Each row of a before or after table is a point. One or more steps were done to the points. Then noise was added and the rows were shuffled. The steps act on columns, c1 being the first. What was done? A step turns or swaps two columns, mirrors them in a line or flattens them onto one, adds a multiple of one to another, or multiplies or shifts one. Angles are multiples of 10 degrees, from the lower column toward the higher: turns from -170 to 170, lines from 10 to 170 but not 90. Use the fewest steps. Two steps may share a column if one is a turn and the other turns, adds or multiplies; they go together, in the order done. Otherwise the lowest column goes first.
In the rows, zero is written as 100.

Before, 14 rows:
99	98	90
129	98	101
102	97	91
109	120	108
96	117	128
111	104	93
98	132	88
82	100	94
110	86	104
103	75	99
103	103	109
100	124	115
88	73	76
94	117	115
After, 14 rows:
96	150	128
81	101	95
88	19	76
102	91	91
103	109	108
100	172	115
94	151	115
128	94	100
98	196	88
111	113	93
103	25	100
109	160	108
110	58	104
100	94	90
Steps: multiply c2 by 3

Before, 9 rows:
122	89	103	95	112	93
76	80	115	84	81	102
99	116	99	129	113	123
119	118	84	113	86	157
99	137	87	98	102	135
90	78	127	84	111	118
74	65	109	96	103	95
118	68	114	98	110	68
57	62	79	94	138	97
After, 9 rows:
99	96	124	145	80	123
99	117	93	130	67	134
90	79	100	6	113	118
74	80	101	71	128	95
122	84	97	85	103	93
118	75	106	61	123	68
118	121	103	161	92	157
57	47	84	146	114	96
76	106	94	38	126	102
Steps: mirror c2 and c5 in the line at 150 degrees; turn c3 and c4 by -60 degrees; multiply c4 by 3

Before, 14 rows:
98	82	131	98	77	92	116	116
129	137	94	117	106	115	100	68
77	103	119	106	91	75	97	95
113	83	100	82	124	109	103	126
120	113	89	106	116	107	110	89
129	104	99	82	104	132	138	86
119	105	99	111	85	101	96	72
113	121	87	105	83	109	102	79
84	93	92	95	77	77	88	103
97	114	111	106	79	90	78	87
106	90	82	89	105	115	130	97
105	120	108	88	98	89	87	90
112	108	86	98	104	81	90	67
94	72	105	81	121	123	108	110
After:
100	81	123	99	79	77	123	96
128	105	101	80	105	194	121	134
80	102	114	106	92	25	95	104
114	121	90	105	83	128	90	117
98	116	108	108	77	72	75	96
114	82	100	82	124	127	120	83
119	112	92	107	114	119	100	114
94	73	103	80	121	170	112	97
104	120	107	87	98	66	84	97
108	90	84	91	104	145	122	120
122	104	100	111	85	101	79	120
130	138	96	116	106	145	78	126
84	92	91	96	80	31	91	92
109	108	90	99	104	44	71	118
Steps: multiply c3 by 0.7; multiply c6 by 3; mirror c7 and c8 in the line at 20 degrees

Before (8 x 11):
65	78	140	159	77	67	103	80	92	170	113
94	67	57	115	106	97	96	135	114	84	121
102	74	154	96	57	69	61	100	91	90	100
112	110	110	132	107	69	119	95	103	107	141
24	97	88	93	106	161	96	100	109	114	129
89	39	114	100	80	78	123	124	128	150	136
79	60	85	71	131	156	104	141	113	152	59
51	55	104	61	128	155	37	53	124	106	92
After (8 x 11):
72	84	58	98	100	101	140	135	114	80	124
59	108	142	103	103	75	142	77	94	178	114
52	62	117	102	93	80	164	121	126	155	134
32	99	108	100	131	154	76	53	124	99	94
61	83	82	99	148	158	145	140	113	141	57
85	75	155	96	61	67	103	106	87	100	99
43	142	90	100	111	163	138	102	105	111	128
115	99	108	99	108	71	156	98	105	105	143
Steps: turn c1 and c2 by -40 degrees; multiply c4 by 0; turn c5 and c10 by -20 degrees; shift c7 by 40
